Every row gives one point. Any point is a mix of the corners, with weights that add up to 1. It lies inside the corners' shape when no weight is negative. Is each point inside? If not, which corners have a negative weight?

Corners:
(1): 35 -25 -32
(2): 3 58 -8
(3): -16 -31 80
(4): -15 -9 -16
Points:
-18 -1 -5 => outside (1)
-19 -12 65 => outside (1)
12 64 -37 => outside (3)
-11 -14 57 => inside
14 15 -12 => inside

Corners:
(1): 2 5 -8 -26 -26 53 4 -12
(2): 8 -9 -4 -4 31 -63 32 -14
(3): -6 40 44 -70 59 -28 95 12
(4): -7 91 -6 -30 -8 2 21 51
(5): -57 9 -11 57 -3 26 -29 -1
(6): 15 -28 1 10 74 -20 -11 7
(7): 4 7 -8 -23 33 2 25 -88
(8): 33 50 20 19 -23 38 3 23
(9): -87 17 -75 69 16 -3 59 48
Points:
12 20 10 -15 5 13 10 -19 => outside (9)
-7 10 -7 -8 -6 25 9 -6 => inside
42 44 22 -33 7 -10 22 29 => outside (5, 7, 9)
-2 14 -3 -9 21 -29 31 1 => inside

Corners:
(1): -82 -5 -102 -46 -73 -4 10 -21 32 -54 35 -8
(2): 11 44 20 20 -44 -43 -91 -61 -17 -57 29 -38
(3): -49 11 43 17 -25 -19 39 -8 12 -36 -14 -51
(4): -69 16 -24 22 -22 26 36 30 68 -7 51 47
(5): 5 -2 4 -12 8 -14 50 40 35 24 -29 -9
(6): 37 -40 6 -5 2 -19 -57 50 -12 30 -11 -62
(7): -3 -18 7 -22 10 14 3 -9 11 11 5 67
(8): 0 -6 64 38 -31 7 55 3 24 45 -63 -21
(9): -8 22 7 -32 -36 -2 21 -46 -18 65 101 -35
(10): -20 -9 29 -38 17 25 9 63 31 83 -19 -20
(11): 7 9 63 31 -45 -3 11 76 39 -19 -12 -45
(12): -50 3 -14 -35 1 4 69 52 11 56 -4 28
(13): -39 -43 6 -42 6 -83 -17 42 10 29 11 -6
Points:
-44 3 -41 -21 -45 -9 -2 -10 21 -27 23 -10 => inside
-17 -6 0 -13 -13 -12 7 25 21 18 7 -3 => outside (3)
-27 -2 -2 -19 -9 -2 28 23 14 24 1 13 => inside
-25 0 7 3 -17 -7 12 28 30 -4 -6 -1 => outside (9)
-33 -7 -4 -17 -1 -11 21 20 21 22 -9 3 => outside (9, 11)

Corners:
(1): 3 8 67 4 -8 -9 33 46 13 -6 -13 -7 -8 2 17 41 30 -27
(2): 60 -24 17 18 10 19 32 -29 -20 -7 34 23 -16 6 0 -11 32 -29
(3): -12 -7 3 -15 38 -27 12 42 0 -22 42 -18 -50 30 -68 -3 32 2
(4): 8 -48 -60 -36 -19 -18 38 4 -1 0 22 13 -37 34 16 26 -35 -20
(5): 20 0 -20 -23 11 -34 -6 33 10 -16 44 11 -44 -77 39 -35 -21 46
(6): 11 -14 -2 42 -11 21 11 42 25 7 -39 29 -38 23 -4 -46 30 -12
(7): 18 13 -29 -23 11 25 18 5 23 -6 -29 0 -34 41 18 -6 18 -5
(8): 14 -8 -54 -12 -16 1 19 19 -79 18 31 -58 -19 31 42 -1 -11 -36
(9): 49 12 5 21 -5 -54 20 66 20 5 -17 -27 -20 -76 -42 -8 9 -3
(10): 13 -21 -5 -3 -13 -59 -44 45 5 6 -72 -57 5 4 9 -15 5 45
(11): 3 18 18 37 -26 5 -56 20 18 63 -18 12 36 -4 -49 46 31 -51
(12): -2 -36 30 -19 26 14 -9 33 40 46 27 -76 91 -52 16 -43 -10 54
(13): 70 -25 87 -21 2 34 8 22 28 2 48 -26 -45 -30 1 -12 -18 -2
(14): 21 18 19 21 5 -18 17 42 20 -18 -14 20 -41 -14 16 -27 -61 -5
(15): 10 -17 -7 -17 -33 24 -7 7 -24 -2 -16 28 -33 -22 -23 -24 -15 -33
(16): 7 -6 -32 -29 1 5 7 45 4 21 9 -1 -28 -19 -19 3 -43 108
(17): 39 -36 -52 -26 25 49 -121 55 -49 -11 -53 -4 24 -12 7 36 -10 -35
(18): 21 11 -11 -20 -1 16 14 68 -1 1 14 26 11 37 18 -32 32 -14
(19): 33 -22 -36 0 -13 -1 -2 -27 -34 107 -21 9 5 -12 35 -11 -12 -24
Points:
27 -19 -8 -15 12 -10 -4 60 -3 -22 12 -19 -19 -19 0 -1 -16 29 => outside (7, 11, 15, 19)
6 -17 -24 -20 27 7 -8 43 -1 -14 7 -20 10 12 28 -15 -3 30 => outside (9, 11, 13, 15, 19)
8 -2 -6 -5 -29 1 18 27 6 45 -8 -21 -3 12 3 -2 2 7 => outside (2, 3, 5, 14, 17)
17 -10 -7 -10 -6 -5 -4 29 -4 4 -1 -3 -16 -17 5 -16 -5 3 => inside
33 -9 -12 -13 17 7 24 24 9 -22 15 36 -62 -4 -9 -26 -16 7 => outside (1, 8, 10, 11, 12)
5 -4 -32 -10 -8 1 1 29 -10 15 -7 4 -13 1 8 -6 -8 -13 => outside (2, 10, 13)
22 -6 0 -4 2 -1 -8 31 2 7 -8 -10 -12 -8 0 -11 4 7 => outside (4)
19 -8 -8 2 -3 -5 4 30 -5 16 -4 -10 -15 -3 -2 -9 5 -6 => inside
15 -5 -1 -6 9 -4 5 29 6 1 5 -6 -21 2 -10 -8 7 -1 => inside
